Each row of a before or after table is a point. One or more steps were done to the points. Then noise was added and the rows were shuffled. The steps act on how far a point lies along the listed directions, d1 being the first. Name the steps. A step turns or swaps two directions, mirrors them in a line or flattens them onto one, adds a multiple of one to another, or multiplies one. Angles are multiples of 10 degrees, from the lower direction toward the higher: turns from -170 to 170, lines from 10 to 170 but not 90. Use the fewest steps. Two steps may share a direction if one is a turn and the other turns, adds or multiplies; they go together, in the order done. Otherwise the lowest direction goes first.

Directions:
(1): [-21 -41]
(2): [-41  21]
Before, 10 rows:
[[  4  19]
 [ 31  41]
 [ 34 -62]
 [ 30 -17]
 [ 26 -32]
 [ 47 -17]
 [ 28  62]
 [  2 -10]
 [ 22  -8]
 [ 35 -39]]
After, 10 rows:
[[ 32  -2]
 [ 39  11]
 [ 52  12]
 [ -7 -19]
 [ 47 -10]
 [  3 -50]
 [-13 -69]
 [ 22  -3]
 [ 62  31]
 [  6   7]]
Steps: mirror d1 and d2 in the line at 80 degrees

Directions:
(1): [-25  16 -14 -56]
(2): [-18 -62  -1  -9]
Before:
[[ 18  30 -14  -7]
 [ 12  19  30  23]
 [ 25   2  12  44]
 [ -1 -46  20  42]
 [-24  -8  11 -22]
 [  5 -30  -4 -19]
 [ 28 -63  23  50]
 [-24  17 -22 -40]
 [ 15 -70  19  52]
 [  5   4   2  18]
 [ 30   5  39  49]]
After:
[[ -11  -82   19   38]
 [  20   37  -13   -7]
 [   2   -7    2   16]
 [   6    1   29   21]
 [   0 -119   17   44]
 [  15  -31   11   38]
 [ -20    8   11  -20]
 [ -14   53  -21  -35]
 [  17  -36   38   43]
 [   5  -24   -4  -17]
 [  14 -112   21   42]]
Steps: add -0.7 times d1 to d2

Directions:
(1): [-40  35   7 -49   3  52  26   1]
(2): [  8 -18 -44  -4 -45  -2  46  46]
(3): [-32  -8  -7  10 -69  11 -32 -38]
(4): [ 10  51   7  57 -10  33 -12  34]
(5): [ 50  40  35 -30 -38 -25  12 -13]
Before, 10 rows:
[[ 42  19   8 -16  18 -14  24  34]
 [ 24 -32  11  11  36 -26  29  20]
 [  2  39  -1   6  -6  44   9   9]
 [ -4 -14 -33  35 -98   4 -24  16]
 [ -2 -51 -29  -9  55 -17   6 -13]
 [-17 -14 -30 -31 -92 -11  14 -21]
 [ 39  24  25  -1 -38 -45 -25 -18]
 [ 18 -14  -2 -13  51 -19  54  31]
 [ -5  -5 -32  24 -99  -4  10 -10]
 [ 19   2 -14   0 -97 -24 -19 -25]]
After:
[[ -8 -46  -9  18 -46 -17   9  -9]
 [-18 -74 -53 -21   3 -21   7 -24]
 [-31 -34 -22   1 -67  -3  15 -19]
 [  1  43   2   9  -5  46   4   7]
 [ 11  39  54  29  42  -9 -44 -53]
 [  1  29  48 -23  42 -13 -36 -59]
 [ 10  16  -7   4 -68   5  -7   4]
 [ 14  26  51  32  51  -3 -73 -28]
 [ 59  43  25  15 -10 -40  -9  18]
 [ 48  47  53   8  38 -24 -44 -30]]
Steps: turn d2 and d3 by 130 degrees; add 0.5 times d5 to d4

Directions:
(1): [ 45  -7 -11 -44 -27 -28 -23  28 -55  42   3]
(2): [ 53 -60  50 -20  10   3 -11 -18  43  -2  -6]
(3): [-13  12  36 -34  19  66 -26 -18 -52 -23 -11]
(4): [-25  23  25 -48   1 -70 -10 -23   3 -46   8]
Before (11 x 11):
[[ -18   -8   44   33   11   47   23  -21   18  -20    2]
 [ -21   32    8   22   36   49  -31   14  -12  -26   15]
 [  50  -28   61  -69    6  -28  -43  -45    3  -34    4]
 [  35  -18  -39   32  -20   25   -5   42  -37   38   26]
 [ -72   62   -2    4   15   51  -16  -34  -20  -53   17]
 [  23   10  -62   22  -47  -44   21   37  -12   24   13]
 [  20    2  -10   -2  -19   57  -19   32  -41   -1   16]
 [  84  -36   23  -53  -25 -107  -17    5   21   25   -3]
 [ -21   25    8  -39    4    7  -24  -20  -46  -45    4]
 [ -36   31  -46   19  -17  -20    9   30  -35   21    5]
 [  51  -30   31  -30  -11   62  -43   35  -70   41  -11]]
After (11 x 11):
[[-66  57  -6  11  13  57 -13 -34 -17 -46  16]
 [-20  -5  49  29  14  39  23 -25  16 -25   2]
 [ 21  13 -58  18 -45 -51  21  36 -12  23  12]
 [ 94 -45  15 -36 -25 -82 -12  12  19  41  -5]
 [ 27  -6 -30  13 -20  -4  -9  32 -35  14  26]
 [-38  33 -46  17 -15 -22   9  30 -30  19   3]
 [-24  32  12  16  36  44 -32  11 -13 -30  18]
 [ 15   8  -3 -12 -19  38 -20  23 -40 -11  16]
 [ 41 -20  39 -44 -10  40 -40  27 -69  25 -13]
 [-14  20   3 -30   7  28 -19 -13 -45 -34   0]
 [ 62 -38  53 -51   8  -1 -39 -34   2 -17  -1]]
Steps: multiply d4 by 0.4

Directions:
(1): [  7  23 -14 -42  16 -16  -6 -30  51  18  10  40  13 -55 -36  76  11  14]
(2): [-11  13  57   8 -45 -35   1 -28 -19 -42  -1 -35 -31 -39 -55  -6  46 -25]
(3): [-12  46 -25 -15 -36   5 -30  33   6   8  43 -47 -14 -67  32 -14 -52 -10]
(4): [ 37  28 -13  26   3  34  -5 -25  51 -88  17 -19  -1  21  43  25  21  -8]
(5): [  1  65  60  38  15 -12  -5 -22 -33  26  20  27  56   6  33  16 -14 -38]
(6): [-10  73 -41  26 -29  -7  16  23  38  11 -58  34 -19  23 -31 -27   1 -33]
Before:
[[ -2  50 -25 -17   5  25 -66  37   2  29  82 -61   8 -56  41 -11 -99  -4]
 [ 19   4   8  15  -7 -13  14 -27   4 -61 -24   4 -17  18  -3   4  21  12]
 [ -7  17 -20  12 -13  20   4  62 -26   7  23 -59  -8   1  42 -70 -47   1]
 [-14 -22   6  19   9   9  -3  -8 -11  22  17  18  27  43  50  -1  -7  -6]
 [-23  -6  63   0 -30 -44   7 -82 -22 -29  17 -24   4 -59 -57  27  64 -27]
 [ 17 -54   6   6  41  30  16 -11  19 -34  33 -22   8   6  39  11 -11  41]
 [ 20  45  80  12 -24  -8  -8 -46  10 -68  18 -27  22 -38 -24  30  51 -36]
 [ 13 -38  -5 -23  61   1  10 -28  37  11  -9  -2   0  15 -18  29  16  25]
 [ -5  53   9 -15 -44   8  -9  28  18  29  28 -11   0 -69   6  29 -32  -3]]
After, 9 rows:
[[  7 -13 -33 -23 -14   7  -8   9   5 -25   5 -24 -25 -21  25  -9 -35  33]
 [-18 -17  37  18 -32  -7  -9 -27 -13 -31  33 -28  -4   2  22  -4  27 -18]
 [ -1 -73  29 -11   5   0  13 -10  -3 -30  32 -51 -25 -33 -12  -2   7  39]
 [ -6 -27  28 -43  20 -24 -10 -18   9  18  34 -56 -19 -60 -22  20  -6  12]
 [ 15  27  -5  18   9  16  32   2  46  24 -56  76  16  51 -21  38  24   1]
 [  1  -2  15  47  18  -3  44  19 -27  -4 -59  14  -1  91 -18 -66  30  -9]
 [ 20   3  12  42  55   6  19 -34  27 -13 -70  65  13 121 -72   1  46 -14]
 [ -2  -7 -68 -25  30  36 -20 -11  22  41  58   0  48 -30  83  37 -60  22]
 [ 37   1 -59 -29  27  61 -16  23  68 -21  26  -3  33   0  56  26 -35  28]]
Steps: add 0.7 times d3 to d6; turn d2 and d3 by 160 degrees; turn d4 and d5 by -60 degrees

Directions:
(1): [-63  -2  25  71  -1 -22  60  10 -36  49   2   3  50 -20  10  -1 -12 -25
 -25   6  57  17  -4  13]
(2): [ 31  88  11   3 -75  36 -20  21 -37 -38  -5  -4  27   8   6  12 -36   5
  22   1  51   4  29   7]
Before, 10 rows:
[[ -15  -21    7   -9    5  -11  -20    8   20    3   10   17    8   17
     2   -5   -3   23  -18  -11   -7  -11  -15  -16]
 [ -26   26   25   48  -32  -13   36   34  -43   18  -10   19   63  -13
    14   14  -47   -6  -21    7   84   23   23   14]
 [ -24   14   22   17  -16   -8   14    2  -14    0   19    1   24    6
    24   22  -15   -5   -6    6   14    5    3   -4]
 [ -28   32   31   58  -65   -7   31   22  -58   12  -27   17   53   -5
    21  -20  -22  -24    5   17   89   17    2   24]
 [  70   -5    6  -78   -6   22  -28   -8   32  -35    8   -3  -44   10
    -5   -1    2   29   39  -15  -71    3   23  -31]
 [  62    7  -14  -69   -3   26  -53  -18   21  -37  -22    0  -32   27
   -20   -5    7   45   29   -7  -44  -21    4  -25]
 [  60   -4  -28  -68   -5   29  -91  -18   43  -49    1   -5  -56   30
   -20    1   31   44   28  -11  -64  -20    5    3]
 [  -2  -70  -23  -34   57  -15   -6  -25   58   26   14    2  -15   10
    -3   18   19   13    6  -13  -69   -9  -32  -14]
 [  27  -88  -18  -68   46    4  -41  -27   71  -22   -3   -1  -72   30
   -23  -15   38   21    9   -1  -96  -28   -4  -19]
 [  19  -78  -36  -57   60  -34  -28  -30   51  -21    7  -30  -68   10
   -21   -7   47   16   -7   -3 -103   -7  -23  -37]]
After, 10 rows:
[[   3   86   20   42  -91   34  -20   23  -52  -23   -5   -9   51    9
     4    8  -29   12   11   -3   76   11   33   33]
 [ -44 -106    0   13   54  -53   30  -18   15   46  -21   18  -14   -6
     7  -41   45  -22  -16   16  -22    5  -40    7]
 [  66   95   -7  -30  -90   33  -51   16  -31  -89   -5  -42    5   22
     1   17  -30   22   29    0   14    4   33  -17]
 [  60   51   -9  -43  -52   43  -51    1   15  -38    4   -4   13   26
    -2   34  -27   32   44  -10  -14   -3    7   -5]
 [  -1    6    8  -11  -13    3  -26   13   10   -9   10   12    9   16
    -2   -3  -11   31  -11  -13    6  -13   -6  -17]
 [ -25  -30    7    2   22  -19    9   -9   11    2   25    0    1    9
    21   15    5   -2  -11    4  -25    0   -8  -11]
 [  56   86   19  -24 -103   62  -44   20  -17  -68  -13   -3   10   28
    -8   15  -37   16   38    4   43   -7   54    3]
 [ -26  -96   -3   -1   77  -52   26    0   30   41   -4   23  -10   -9
     4   -2    9    4  -34    6  -27    5  -12   -4]
 [  18   68   45    5  -78   31   29   22  -46   -9    6   -2   38   -9
    14    6  -44    2   23   -9   41   23   46  -10]
 [   5   69   24   24  -59   26    9   13  -54   -6  -23   -1   58   10
    -1    5  -35   16    9    6   75    0   23   -7]]
Steps: turn d1 and d2 by -110 degrees

Directions:
(1): [-27   3  17  28  28  52 -33 -46  23 -27  26  49 -38 -14  11  41 -36  75
  28 -20 -50  -5 -18  32 -40 -70  11 -14   5  12 -12 -24  40 -46 -21  21
  40  10  40  42 -67  -1   1  20  13   8  14 -21]
(2): [-11   9 -74 -37   9  12  13 -22 -33  39  -2 -21  20  -8  19 -26 -43  23
 -20  28 -51  23  38  49 -46   7  27   6 -19 -92 -17  27  39  74  39  26
   3  31 -21 -21 -36 -20  30  39   8  -9  -6  15]
Before:
[[ -4   8 -41 -20   8  14   2 -20 -34  22 -12 -26  11  -6  17 -27 -25  12
   -8  10 -21  21  30  33 -31  10  29  -4 -17 -62 -22  23  36  46  14  17
   10  18 -23 -14 -23 -16  16  23  -2 -14  -4   7]
 [-15   4 -29 -12   7  -6   9  13 -17  32  -7 -31  18  -4   8 -24  -8  -6
   -5   8   2  20  13  22   0  25  11   5 -18 -45  -7  35   3  38  25  -2
  -16   7 -24 -13   4 -11  12  17  -5   9  -6   9]
 [ -3  18 -19  13   6   9  -6  -4   7   6  -4  -8   2   7   1   4  -5  14
   -9  15 -19  12   8   2   1  -1  -2   6  -2 -32  -7   2  -1   3   6  13
   16   9  10  -2 -19   0   5  10   7   0  -8  -1]
 [ -4   6 -77 -59   1  -8  37   0 -51  55  -9 -41  30  -4  13 -46 -15  -5
  -30  17 -21  21  40  44 -11  42  18   5 -19 -81  -1  33  19  97  52  10
  -14  19 -48 -29   3 -13  21  21   0  -2  -5  22]
 [  0   3  11   2  -4  -8  -2   5 -15   7   3 -11  18  18  -4  -5  13 -26
  -13   2  19  -3  12 -15  18  16   3  -4   7   5  -7  11 -11  -5  -7   4
   -4 -12 -12 -11  23  10  13 -10  -7  -2  -2   4]
 [  5 -16  42  23  -2  -1  -1   9  21 -19   0  23 -23   0 -19  34  40 -11
   14 -18  29   0 -25 -27  29 -16 -23 -14  17  63   8 -22 -11 -63 -24  -4
    9 -18   5  37  16  19 -33 -19  -3  -2  10 -20]
 [  5 -14  15  17  -5   1  15  13  22  -7 -17   9  -2   3  -3 -16  11  -1
   -8  -2  12   3  -8 -35  11   3  -4   9   8  24  11   1 -19 -11 -11  -8
   11 -15  17  -7  15  13 -11 -22  -4  -4  -7 -13]
 [-18  -3  25  10  -1   6 -13  -2  11 -13  16  17 -29   2   1  20  14  20
   12  -1  -5   0 -21   2 -13 -20  20   7  -3  30  10 -11  19 -40 -12  20
    9   0   8  14 -16  -1  -1   1   8  10  -1  -8]
 [-25 -10 -15 -12   9  24 -14 -21  -1   4  -4   4  -5   7  14  -1 -32  48
    9  -6 -50  11   8  32 -37 -14  10  -1  10 -23  -4  -1  39  12  10   6
   17  19  17   9 -42  -1  13  17  -2  11  -7   2]
 [  0   1 -80 -66 -12 -45  46  30 -47  57 -25 -60  57  11   8 -62  -7 -53
  -43  51  -6  14  56  11  -3  71  10   7 -25 -99  -4  34  12 100  62   2
  -33  33 -45 -62  23 -19  26  24   8 -27 -13  32]
 [ -3 -12 -25  -6  -3   7   0  -1 -11  13   5  -1   7  -3   0   3 -17   7
   -3   6 -10   4  17   5  10  14  -4   6   7 -26 -19   4  -1   0  19  -3
    9   1  -3 -16 -14 -10  -4  10  10  -8 -23  -6]
 [-13  -3   4  21  15  36  -7 -24  -3  -5  13  14 -26 -12   9  26 -16  43
    6 -14 -14  -5  -8   8 -31 -49   8 -11  -8   1  -9  -4  21 -22  -5   9
   27   8  14  22 -40   8   3   1   7   9  22 -18]
 [-14  14  16  -1  12  14  -1 -25   8 -11  14  22 -19  -4   4   3 -15  29
    4 -12 -25  -5 -13  12 -15 -18  -4  -5   1  10 -18  -7   1 -33 -10  12
   14  -6  16   6 -29   8  -2   0   6  -4 -15  -5]]
After, 13 rows:
[[  14   -6  -21  -11  -13  -16   28   20  -29   29  -14  -39   15    0
     0  -20   14  -31  -25   10   32    2   14  -20    5   25    1    4
   -14  -22    0   24  -15   34   20   -9  -14    0  -28  -23   24    7
     6  -16   -6    1    6    6]
 [   1   -9   74   27    0   -1   -7   14   25  -36   11   30  -31    3
   -18   29   47   -4   26  -49   45  -25  -43  -31   54  -15  -28  -15
    20  103   24  -34  -31  -72  -35  -29    5  -35   16   36   31   24
   -36  -41   -8   20   15  -20]
 [ -14    4   12   11   10   20  -16  -18   -8   -2   14   10    1   11
     2   14   -8   13   -2   -6  -10   -3    7    5   -6  -15   11   -9
     9    2  -15    2   12  -21  -14   17   16   -5    5    7  -13    8
    17    3   -1    0    4   -5]
 [   7   14    2   19   -4   -7   -3   14   13    0   -8  -12    3   12
    -8    3   17  -10   -8   11    8    7   -1  -22   25   12  -14    7
     4   -5    1   -3  -22  -12   -3    0    6   -3    8   -3    8    6
    -4   -7    3    2   -9   -2]
 [   2   14  -10  -27   -8  -20   24    1  -13   15   -5  -16   11    4
     1  -30    2  -17  -19    7   -1    1    7   -1    3   32   -6    5
    -6  -18  -14   14  -18   12   13    2  -12   -6  -16  -26    9    5
     2   -5   -1  -12  -25   13]
 [   1  -15    4    7   -7    0   -5   11    2   -1    4    6    1    1
    -7   12    1   -5    4   -4   10   -5    3  -16   28   14  -15    3
    15   10  -13   -6  -18  -27    3  -14    7  -13    4   -9    2   -2
   -16   -6    7   -5  -21  -11]
 [ -15   -3   42   31    9    1  -16   15   20  -12    5    5  -13   -2
    -4   14   16    1   23  -25   28   -2  -27   -9   25   -8   -8   -7
     1   38    4    3  -15  -44  -16  -16   -4  -16    9   19    9    7
   -14   -8   -7   19    5  -12]
 [  -9   -5  -57  -28    9   14   16  -20  -24   33   -2   -6    5  -10
     7   -1  -18   19  -15   21  -38   30   26   37  -31   -5   14   -5
    -9  -59  -14   15   41   37   29   31   12   23  -24   10  -30   -8
     7   34    7  -13    3    1]
 [  14   -3   51   21   -8  -13   -8   17    2  -23  -15   -7   -7    7
   -10   -1   37  -31   11  -22   53   -8  -14  -37   36   16   -7   -9
     5   53    2   -6  -21  -40  -32  -20   -1  -24   -4    4   36   11
   -23  -32  -14   -3    0   -9]
 [   6  -19   12  -17  -22  -29    7   33   -3    7  -26  -27   17   23
    -6  -23   24  -32   -4   -6   23    1    2  -24   24   44  -16    8
    16   20   17    5  -19    9    6  -28  -19   -8   -6  -17   39   10
    -5  -24  -16   11  -17   12]
 [  -8  -10  -19    8    7   22   12   -9   13    6  -11    9   -2   -5
     9  -18  -19   30  -12    8  -24   14    7   -3  -23  -12   12    9
     0  -18   -1    8   11   15    3   11   22    5   16   -6  -20    3
     4    2    2   -6   -7  -10]
 [  -6    0  -19  -23  -12  -16   11   12  -16   21    2  -20    1    4
     5  -15   13  -11  -13   24   -1   14    7    7  -13   22   26   18
   -14  -20    8   16   16   21   18   21  -12   10  -24  -19    4   -9
    11    8    5    1  -11   11]
 [ -16  -14   99   50   11    3  -28   12   54  -65   16   56  -39    7
   -16   51   34    5   38  -36   29  -42  -49  -46   36  -44  -31  -26
    22  110   14  -58  -15 -120  -49  -23   17  -19   55   41    4   21
   -34  -30   10    3   19  -29]]
Steps: turn d1 and d2 by 160 degrees

Directions:
(1): [ 20 -34 -78 -49 -32   7   6 -90   6  17  16 -14  28 -13 -44  72  12  16
   0  -2   6 -18  31 -28 -33   3   3  18 -21   2   8  21 -12  46  -8 -12
 -38 -55  57 -76 -11  -4  26   6  31 -13  21 -24   1 -30 -27   3  -7 -28
  64 -23 -30 -10 -28  66  21 -49  18  12]
(2): [ -30   13    3   23  -42  -57  101  -16  -31  -12    7  -67    8   -5
  -77  -17  -33    5  -29   36    2  -15    1   46  -12   -5   17  -13
   40  -16   17   -9   -3  -15   -7  -13   11  -12  -17   11   -4 -100
   37  -10   -9  -10   62   80  -33   15   14    5   17   30   25  -33
    3  -39  -15   -1  -34    3  -26    4]
Before (11 x 64):
[[ -1 -14 -24 -16  -7  -8  10 -35  -4   7   9  -7  15   1 -29  27  -1   0
    4  11  -7 -12  19  -6 -11   3   0   7  -4   1  -5   7  -3  12  -5  -7
   -1 -18   4 -33   0 -14  11   3   6   3   9  -6   6 -19 -10  -2  -6  -2
   19 -12 -13   6 -23  18   8 -19   6   8]
 [  9 -11  -1 -11   5  12 -21 -10   5   9  -1  10  11   4  18  14  10   1
    7 -15   8   0  10  -8  -1   6  -8  14  -6   3  -5   2   1  23  -2   5
   -7 -10  10 -14   2  24   3   7   2  -7  -3 -12  10 -14 -10   7  -4 -13
   14   2  -9   3   6  11  10  -2   6  -3]
 [-19  32  53  29  10 -18  28  50 -14 -14  -5 -19 -14   1   2 -44 -21 -11
  -14   8  -3  16  -7  32  16  -7   1 -13  35 -10   7 -13   9 -23   0  -1
   39  23 -44  59   3 -34   5 -15 -23   4  17  43 -15  19  15  -3  11  24
  -29  12  30  -6  14 -46 -22  38 -17  -1]
 [ 15 -27 -33 -36  -5  10 -18 -30  15   7   0   5  14  -8  -3  44  15  20
   -5 -16   8  11  19 -24 -12   6 -15  14 -13   6   9  12  -5  27  -4   0
  -17 -22  23 -45  -8  25   2   3  15   0   8 -31  20 -16 -17   5 -14 -23
   36  -4  -8   5  -3  39   7 -25  12   6]
 [  2   2  21  14  11   0   1  16   7  -7  -9  -8  -5  -2  17 -18  -3  -2
    4  -1  10   9  -7   7  14  -7  14  -2   6  -2   2   6   1 -11  -1   7
   24  19  -6  23   7   5  -4   5  -8   4  -2  11   0  12   1   2   4   3
  -11  15  11  10  13 -24  -3  12 -10  -3]
 [  7 -10 -13 -14  -8  12 -20 -11  -5   4  -4   0  10  -4   5  14  -4   6
    1   7  -6   1  12 -15  -2   3  -8  -2 -11   1  -1   2   8  13  -3   6
  -13 -15  17 -14  -1  19   3  -6  11   4  -6 -15  -4   3  -6  -1  -5 -18
  -13  -7  -7  -1  -7  18  10 -11   0   5]
 [  2  -6 -17  -2 -14 -19  30 -20 -11   7   8 -16   6  -7 -24   5  -1   4
  -14   6   4 -12   3   8  -9  12   7   3  14 -12  -4  -7   0   0  -7 -14
  -17  -5   7 -16  -6 -26  17   0   5  -7  23  19 -14 -12  -8  12  -6   7
   21 -23  -4 -14  -5  17  -3 -10   1   1]
 [ -5   4  28  10  21   8 -13  35  -4 -10 -12  13 -14  -3  16 -26  -4  -5
   -1  -9   5   7 -16  13  11   5 -11   1  -2  -3 -14  -9  14 -17   5   4
    2  23 -13  27  10   8 -10  -2 -22  11 -19   6   2   5   3  -7  -5   8
  -28  16   6   4   3 -20  -1  14   3  -2]
 [ -1  12  41  21  24  10 -26  62   8  -2 -10  26 -15   9  45 -43  -4 -19
    9   9   0  14 -29   5  16  -9  -7  -3   8   6 -15 -16   9 -16   7  23
   21  35 -38  50   6  21 -25  13 -21  17 -24  -3  14  19  10   5  -2  14
  -34  22  18   4   8 -40  -6  28 -12 -10]
 [ 18 -12 -37 -34 -11  17 -14 -48  -5   4   5   5  21  -4 -10  39   8   7
    8 -11   1  -2   5 -14  -9  -2 -10   9 -19   8   0  18  -4  13   4  -3
  -13 -15  27 -36 -13  12   5   6  14 -15  -6 -32   6 -17 -18   1  -1 -23
   29 -13 -13  -1 -10  40  12 -25  20  -1]
 [ -2  -3  -1   2  -1   1   5   3  -5  -1   8  -5  -2   1  -8   1 -10   1
   -2   6   1   2 -15   4   1  -5   2 -13   2   8  -2  -6  11  -8  -2   5
    0   6  -5  -3 -13  -7   9   5  -3  -9  -3  11   1  -2  13   8  11   3
   -6  -2   1  -8  -5   1   6  -6 -16  -2]]
After, 11 rows:
[[ 21 -20 -14 -26  12  31 -53 -20  15  16   0  28  11   4  36  31  22   2
   16 -27   9   2  15 -27  -3   8 -12  21 -21   9  -9   7   0  35   1   7
  -16 -15  25 -28   0  53  -5  11  10  -7 -18 -38  20 -24 -19   5 -11 -26
   15   8 -14  13   8  22  25 -11  17  -1]
 [ -6  -7 -34  -2 -39 -42  71 -45 -22   7  14 -46  14 -13 -66  12 -13  10
  -25  21   6 -21   8  22 -20  11  15   1  25 -17   5  -6  -3   2 -12 -22
  -21 -21  11 -26 -11 -68  37  -4   5 -12  52  46 -27 -13  -7  14  -1  12
   44 -42  -8 -34 -17  29 -12 -18  -6   6]
 [  3 -24 -49 -30 -22 -12  23 -67  -7  10  14 -19  25  -5 -53  49  -2   6
    2  15  -5 -21  30 -10 -23   3   1  13  -7  -1  -1  13  -8  25  -8 -13
  -13 -38  21 -58  -5 -26  26   4  16  -4  23  -5   3 -26 -19  -1  -6  -9
   43 -25 -23   0 -33  39  12 -34   9  12]
 [ 17 -19 -28 -28  -5  25 -41 -23   3  12  -4  12  13  -6  12  32   5   8
    6  -2  -6   1  19 -31  -6   4 -12   3 -22   5  -2   8   6  25  -2   7
  -21 -21  29 -29  -2  39  -1  -3  17   6 -15 -37   3  -6 -14  -2 -10 -30
   -6  -4 -13   6  -9  30  21 -20   8   7]
 [-49  61 103  73   9 -50  75  97 -34 -31 -11 -45 -26   7 -10 -98 -45 -18
  -28  27  -5  19 -26  74  31 -12   8 -31  68 -20  10 -32  15 -60   2   0
   69  49 -89 112   8 -84   8 -24 -47   7  37  99 -34  45  40  -2  23  57
  -54  10  51 -19  24 -86 -52  71 -40  -6]
 [ -7   0   2   5  -5  -5  16   3  -9  -4  10 -13  -2   1 -14  -3 -15   3
   -4  11   3   1 -17   9   2  -5   4 -14   8   6  -2  -6  11 -11  -4   5
    2   6 -10   1 -14 -16  12   3  -5 -10   5  21  -4   0  16  10  13   7
   -4  -5   2 -12  -7   0   2  -5 -20  -2]
 [ 34 -49 -71 -68  -7  32 -50 -69  29  19   4  19  26 -13   1  85  33  27
    5 -29   8   8  35 -53 -24  10 -19  26 -36  11   8  25  -9  55  -5   0
  -39 -45  59 -85 -13  56   2   8  34  -2  -2 -69  32 -37 -35   4 -24 -48
   59  -5 -24  14 -13  72  29 -50  29   9]
 [ -2  11  43  26  21   0  -2  40   6 -11 -13  -3 -12   2  30 -36  -7  -7
    3   0  10  12 -15  15  22  -9  13  -7  12  -3  -1   0   4 -22   2  10
   35  32 -21  41   9   5 -13   3 -16   6  -7  17  -1  20   8   2   7   8
  -27  20  19  13  18 -42  -8  23 -15  -8]
 [ -3  30  88  43  57  23 -63 120  16  -9 -21  55 -36  18  94 -80  -1 -29
   19   0  -4  29 -48   7  40 -10 -13 -10   9  12 -25 -24  16 -39  13  35
   40  71 -68  91  15  54 -51  11 -39  27 -53 -14  24  30  23   2  -3  21
  -78  47  36  24  30 -78  -8  55 -14 -17]
 [ 35 -31 -75 -64 -16  34 -36 -87   6  16  11  15  33 -10 -12  78  22  14
   16 -23   4  -7  21 -40 -23   1 -15  20 -39  14  -2  30  -9  38   2  -7
  -34 -37  57 -76 -18  35   7  12  30 -17 -12 -63  16 -35 -35   2  -9 -44
   51 -17 -29   3 -20  72  33 -50  36   4]
 [ -6  12  55  24  40  14 -31  70  -1 -14 -19  28 -24   1  45 -48  -3 -11
    3 -13   4  15 -29  15  25   6 -16  -3  -2   0 -20 -15  18 -30   8   8
   14  44 -30  51  16  25 -24   0 -32  17 -36   1   6  14  11  -8  -5  13
  -54  30  16  13  16 -42  -3  29   1  -8]]
Steps: multiply d1 by 2; multiply d2 by 2.5
